Each row is a point. Each copy is the shape, with its points in the same order, stretched, turned, moved and blurred by noise. Is it also mirrored, or only turned?

Shape (9 x 3)
.21, .04, -.15
-.16, .64, .25
-.28, .53, .15
.13, -.36, .15
.14, -.44, -.09
.41, -.19, .52
-.10, -.18, -.17
-.18, .03, -.16
.02, -.40, -.42
Copy 1 (9 x 3)
-.16, .02, -.11
.21, .62, -.13
.15, .56, .02
.10, -.27, -.01
-.09, -.34, .05
.30, -.20, -.34
-.10, -.08, .18
-.11, .11, .15
-.31, -.29, .21
Copy 1 is: only turned
Copy 2 (9 x 3)
-.09, .46, .00
.26, .03, .94
.14, -.14, .84
.14, .18, -.41
-.09, .25, -.60
.63, .50, -.20
-.20, .04, -.19
-.20, -.08, .11
-.42, .15, -.58
Copy 2 is: only turned
Copy 3 (9 x 3)
-.07, -.07, .17
.37, .82, .28
.45, .79, .08
-.45, -.09, -.04
-.35, -.40, -.14
-.66, .17, .49
-.04, -.10, -.24
.15, .00, -.23
-.14, -.50, -.32
Copy 3 is: only turned
Copy 4 (9 x 3)
.02, -.17, -.31
.09, .54, .23
.10, .41, .30
.52, -.31, -.24
.33, -.49, -.29
.80, .03, -.45
.10, -.37, -.02
.04, -.19, .07
-.02, -.67, -.19
Copy 4 is: only turned

Shape (8 x 4)
-.09, .29, -.68, .78
.04, -.20, -.06, -.94
-.36, -.53, -.04, .18
.07, -.06, -.34, -.07
-.26, .06, .19, .57
-.06, .01, .05, .03
-.24, .47, .17, -.26
.23, .01, .01, -.20
Copy 1 (8 x 4)
.26, .06, -.84, .54
.49, .06, .68, -.80
.24, -.13, .30, .51
.40, -.09, -.05, -.10
-.36, -.02, -.25, .47
-.10, -.07, -.04, -.07
-.30, .39, -.02, -.41
.04, -.18, .00, -.45
Copy 1 is: mirrored
Copy 2 (8 x 4)
-.09, -.52, -.75, .04
.18, .53, .50, -.15
-.09, -.46, .35, .13
-.06, .03, -.09, -.05
-.11, -.35, -.10, .56
-.05, .01, .01, .32
.32, .29, .03, .46
-.10, .28, .02, .17
Copy 2 is: mirrored

Shape (12 x 6)
.31, .24, .40, -.20, -.13, -.72
-.33, -.19, .33, .09, -.19, -.16
-.27, .11, -.31, -.50, -.59, .18
-.08, -.73, .61, -.49, .10, .31
.32, .05, -.25, -.39, .40, .26
.23, -.21, .03, .03, -.22, .31
-.35, .05, .20, -.10, -.35, -.48
-.25, -.44, -.19, .30, -.23, -.36
.20, .26, -.15, -.38, -.12, .00
-.38, -.17, .09, -.30, -.39, .26
.45, .21, -.11, .47, .23, -.03
.58, -.41, .14, .28, .45, -.03
Copy 1 (12 x 6)
.43, .80, -.43, -.18, -.06, .58
.03, .20, -.22, .09, -.57, -.09
-.94, .03, -.22, -.64, -.22, -.17
-.07, -.87, -.32, -.32, -.65, .07
-.50, -.61, -.01, -.19, .46, .21
-.55, -.16, -.14, .14, -.34, .15
.01, .55, -.42, -.20, -.42, -.07
-.34, .35, -.73, .34, -.50, -.34
-.47, .05, -.10, -.36, .18, .30
-.59, -.23, -.16, -.37, -.53, -.21
-.10, .25, .12, .67, .23, .36
.06, -.26, -.30, .62, .00, .38
Copy 1 is: only turned
Copy 2 (12 x 6)
-.11, -.39, .22, -.75, -.61, -.32
-.17, -.21, .20, .11, -.31, .37
.10, -.01, -.62, .14, -.07, .22
.56, .05, .31, -.09, -.33, .94
.40, .32, .21, -.49, .18, -.13
.52, .05, .08, .16, -.24, .01
-.33, -.41, -.06, -.11, -.36, .16
-.02, -.66, .09, .28, .05, .15
.15, .10, -.08, -.43, -.14, -.23
.11, .03, -.26, .25, -.21, .51
.11, .12, .60, -.22, -.02, -.64
.53, -.07, .77, -.26, -.11, -.20
Copy 2 is: only turned
Copy 3 (12 x 6)
-.24, -.20, -.09, -.17, -.82, -.45
.10, -.47, -.06, -.03, .01, -.03
.10, .00, -.03, .48, .64, -.54
-.54, -.31, -.74, -.56, .28, .10
-.36, .46, .11, -.04, .36, .13
-.15, .06, -.17, .35, .33, .12
.13, -.52, .04, -.01, -.16, -.40
-.15, -.71, .29, .33, .28, .00
-.10, .27, .06, .18, .12, -.27
.05, -.20, -.19, .15, .49, -.22
-.08, .24, .44, .32, -.19, .42
-.60, -.05, .09, -.06, -.11, .52
Copy 3 is: mirrored

Shape (13 x 9)
-.28, .07, -.08, -.47, -.04, -.31, -.19, -.11, -.14
.00, -.23, .01, -.21, -.36, .25, .27, -.20, .29
.25, -.13, -.54, .01, .45, -.36, -.22, .27, .22
.11, -.12, .02, .15, .25, .22, -.11, -.15, .41
-.45, .25, -.04, .21, -.06, .15, -.48, .53, -.07
-.12, -.09, .24, .37, -.19, .08, .16, -.26, -.33
.09, .05, -.43, .17, -.40, -.33, -.38, .52, -.31
-.03, -.13, -.65, .37, .24, .08, -.37, -.17, -.34
.37, .14, -.42, .06, .42, .29, .14, -.41, .25
-.15, .03, -.14, -.41, .44, .06, .34, .02, .06
-.55, .02, .04, -.41, .41, -.06, .40, .20, .30
.29, -.33, .26, -.41, -.40, .48, .28, .24, -.48
-.12, .29, .00, -.45, -.26, -.13, -.09, -.40, .20
Copy 1 (13 x 9)
-.09, -.21, .23, -.14, -.53, -.42, -.39, -.17, .26
-.35, .47, .42, -.10, -.22, .00, -.08, .22, .02
.65, -.11, .35, .36, .42, -.15, -.39, -.45, .47
-.04, -.01, .50, -.07, .54, .18, .07, -.01, .10
.01, -.50, .43, .57, -.09, .31, .00, -.44, -.34
-.52, .07, -.19, -.21, -.08, -.04, .36, -.04, -.07
.45, .01, -.22, .75, -.25, -.21, -.31, -.54, -.30
-.16, -.42, .08, .64, .45, -.62, .23, -.55, .35
-.31, -.13, .19, .27, .61, -.13, -.10, .19, .81
.07, -.19, .51, -.20, -.24, -.05, -.23, .13, .83
.10, -.10, .94, -.43, -.47, .22, -.09, -.14, .78
.27, .09, -.10, -.09, -.42, -.15, -.04, .72, -.46
-.52, .12, .12, -.11, -.45, -.26, -.65, .06, .22
Copy 1 is: mirrored
Copy 2 (13 x 9)
-.41, .07, .03, .18, .01, -.15, .06, -.43, .09
-.05, .26, .05, .26, -.10, .60, -.28, -.06, .07
.01, -.22, .15, .54, -.04, -.27, .46, .06, -.11
.19, .20, .02, .24, -.09, .08, -.08, .10, -.34
-.08, -.17, -.45, -.33, .65, -.59, -.04, .27, .20
-.15, .02, -.11, -.38, -.48, -.09, -.13, .15, .20
-.14, -.69, -.13, -.22, .26, -.32, .33, .15, .52
-.49, -.58, -.09, .02, -.16, -.33, .24, .26, -.24
.20, -.11, .35, .50, -.24, .05, -.30, .00, -.39
-.11, .36, .03, .64, -.16, -.15, -.23, -.15, -.05
-.19, .73, -.02, .62, .05, -.24, -.21, -.04, .07
.05, -.05, -.63, .19, -.36, .37, -.37, -.12, .42
-.09, .13, .32, .12, .16, .18, -.26, -.48, .02
Copy 2 is: only turned
Copy 3 (13 x 9)
.23, .10, .07, .27, .12, -.21, .09, -.29, .15
.04, .37, .61, -.05, .18, .06, .05, .19, -.03
.47, .12, -.40, .14, -.28, .03, .19, .49, -.02
-.04, .21, .00, -.15, .29, .18, -.05, .59, -.17
.11, -.48, .34, .03, -.21, -.42, -.38, -.07, -.50
-.40, .24, .13, -.25, -.09, -.19, -.41, -.19, -.35
.41, .01, .26, .49, -.80, -.57, -.32, -.10, -.31
-.46, -.35, -.29, .34, -.39, -.17, -.13, .28, .14
-.13, .17, -.43, -.13, .16, .54, -.02, .63, .60
.24, .04, -.33, -.19, .17, .39, .31, .06, .32
.50, .04, -.02, -.53, .44, .21, .38, -.04, .04
-.11, .25, .75, .37, -.49, .57, .13, -.31, -.11
.16, .36, .33, .09, .45, -.17, -.13, -.05, .31
Copy 3 is: only turned

Shape (15 x 11)
-.01, -.35, -.31, .38, -.17, -.34, -.07, .05, -.40, -.06, -.36
.03, .44, .23, .05, -.04, .49, .32, .24, -.13, -.51, .02
-.25, .14, .40, -.14, -.11, .20, .05, -.44, .03, .25, -.09
-.40, .07, -.02, .28, .13, -.10, -.55, .40, .01, .16, -.15
-.64, .29, .20, -.35, .04, -.19, -.08, .06, -.60, .15, .09
-.55, .21, -.38, .31, .18, -.05, -.17, .02, -.23, -.44, .32
-.34, -.71, .09, -.28, .13, .09, -.28, -.33, .37, -.49, .26
-.35, -.03, .30, -.03, .04, .07, -.58, .12, .21, -.09, .17
.32, .29, .14, -.45, .18, -.05, -.47, -.06, .36, -.30, -.26
.02, .15, -.35, -.22, -.04, .06, -.17, -.24, .62, .00, .34
-.13, .12, -.23, -.36, -.41, .26, .14, -.24, -.22, -.12, .07
-.11, .01, .03, -.34, -.38, .09, .18, -.58, -.03, -.54, .69
.09, -.11, .16, -.19, .29, .25, -.22, -.12, -.61, -.41, .07
.02, -.11, .19, -.12, .08, -.02, .23, -.16, -.20, .04, -.38
-.10, -.11, .30, .02, .35, -.06, -.32, .28, .48, .30, .06
Copy 1 (15 x 11)
-.38, -.25, .47, .05, .29, .48, -.31, .40, -.09, -.67, -.06
.35, -.23, -.32, .27, -.14, -.05, .05, -.81, .51, -.20, -.10
.13, -.62, -.09, -.08, .20, -.22, .37, -.20, -.67, .13, .02
.23, -.02, -.11, -.08, .27, .23, -.27, .17, -.22, -.64, -.29
.10, .03, .20, -.08, .12, -.10, .59, -.14, -.20, -.90, -.24
.38, .13, .06, -.01, .19, .01, -.11, .22, .38, -.35, -.06
-.23, -.41, -.43, -.38, .48, .04, .38, .13, .06, .22, .18
.33, -.30, -.45, -.32, .18, .09, .12, -.07, -.08, -.31, -.10
.14, -.24, -.63, .12, -.24, .07, -.01, -.04, -.06, .26, -.51
.18, -.06, -.12, -.42, .08, -.07, -.28, .01, -.22, .57, -.17
.10, -.31, .37, -.21, .14, .04, .21, -.25, -.08, .11, -.27
.15, -.40, .07, -.53, -.08, -.24, .37, -.23, .35, .33, .16
.13, -.23, -.21, .20, -.08, .44, .47, -.08, .24, -.16, .07
-.30, -.29, -.05, .21, .08, .03, .22, -.11, -.30, -.29, -.04
-.04, -.01, -.61, -.28, .10, .06, -.02, -.10, -.34, -.24, -.09
Copy 1 is: mirrored
Copy 2 (15 x 11)
-.13, .08, -.28, .36, .16, .04, -.18, .08, .12, -.19, .67
.35, .18, .25, -.09, -.10, .21, -.15, -.51, -.27, .05, -.48
.13, -.37, .11, -.13, -.01, -.31, .62, -.06, -.13, .18, -.04
-.46, -.01, -.40, .04, .23, -.16, .00, -.27, .42, .39, .09
-.13, .19, .04, .53, .10, -.70, .45, -.37, .04, .41, -.06
-.33, .03, -.22, .56, .44, .04, -.16, -.46, -.10, .66, .19
.18, -.20, -.46, -.36, -.38, -.23, -.26, .50, -.56, .65, .16
-.14, -.18, -.30, -.39, -.21, -.42, -.04, -.13, .01, .68, -.11
-.16, .16, .13, -.94, .11, -.56, -.15, .02, -.22, .29, -.39
-.22, -.12, .40, -.37, -.09, -.04, -.20, .40, .05, .67, -.22
.52, .11, .39, .00, -.29, -.26, .02, .11, .03, .31, .12
.33, -.20, .46, -.02, -.56, -.40, -.26, .07, -.58, .47, .06
.40, -.02, -.26, .12, .17, -.42, -.13, -.09, -.46, .23, -.32
.18, .03, .01, .06, .13, -.12, .32, .09, -.23, -.26, .07
-.45, -.22, -.21, -.30, -.08, -.25, .15, .18, .12, .31, -.41
Copy 2 is: only turned
Copy 3 (15 x 11)
-.56, .56, .22, -.02, -.05, .44, .04, -.18, -.27, .08, .04
.05, -.65, -.07, -.47, .27, .12, -.10, .54, .03, -.16, .08
.33, -.34, .17, .07, .02, -.28, -.18, .01, .30, .12, -.21
-.51, .49, .21, -.28, .06, -.32, -.12, .06, .41, -.16, .05
-.53, -.45, .29, -.29, -.29, -.37, -.50, -.25, .76, .20, -.06
-.22, .00, .31, -.20, -.01, -.10, .00, .15, .37, -.02, .65
.48, .67, .28, .35, -.48, .34, -.23, .50, .17, .09, .38
-.09, .31, .29, .02, -.06, -.41, -.33, .46, .45, -.13, .12
.35, .17, -.17, .13, .28, -.16, -.71, .23, .00, -.40, .13
.48, .13, -.14, .19, -.01, -.57, .17, .00, -.05, -.26, .50
.07, -.47, .25, -.28, -.16, -.21, -.24, -.15, -.11, -.02, .14
.33, -.53, .22, .27, -.35, -.25, -.10, .31, -.01, .07, .44
-.02, -.15, .24, -.20, .02, .20, -.71, .56, .26, .52, .03
.07, -.01, -.03, .04, -.01, .41, -.17, -.08, .03, .18, -.23
-.02, .54, -.17, .12, -.03, -.28, .10, .28, .44, .04, -.06
Copy 3 is: only turned
Copy 4 (15 x 11)
-.19, .06, .20, .19, -.22, .22, -.03, .45, -.56, .26, -.25
-.33, -.31, .07, -.30, -.14, -.44, -.35, -.15, -.12, -.08, .48
-.07, -.39, .12, .00, .13, .00, .23, -.04, .17, -.48, .02
.02, -.05, -.53, -.38, -.16, -.13, -.18, .31, -.15, .05, -.51
-.52, -.32, -.06, -.02, -.19, .30, -.22, .43, .33, -.34, -.18
-.53, -.13, -.02, -.74, -.14, .24, -.25, -.02, -.23, .12, -.19
-.45, -.14, .03, .14, .27, .17, -.09, -.69, .06, .05, -.30
-.15, -.25, -.51, -.30, .19, -.04, -.23, -.14, -.05, -.08, -.39
.27, -.53, -.01, -.15, -.10, -.15, -.44, -.39, -.63, -.23, -.26
.45, -.25, .17, -.43, .15, .17, -.18, -.52, .23, .04, -.06
-.30, -.41, .69, .04, .08, .12, -.27, .18, .25, -.05, .14
-.46, -.46, .50, -.13, .39, .52, -.27, -.48, .15, -.06, .33
-.73, .01, .39, .12, .01, -.01, -.48, .05, -.47, -.35, -.06
-.13, -.12, .27, .34, -.23, -.03, .07, .03, -.15, -.25, .07
.42, .13, -.66, -.15, -.03, -.13, -.05, -.37, .23, -.10, -.24
Copy 4 is: only turned
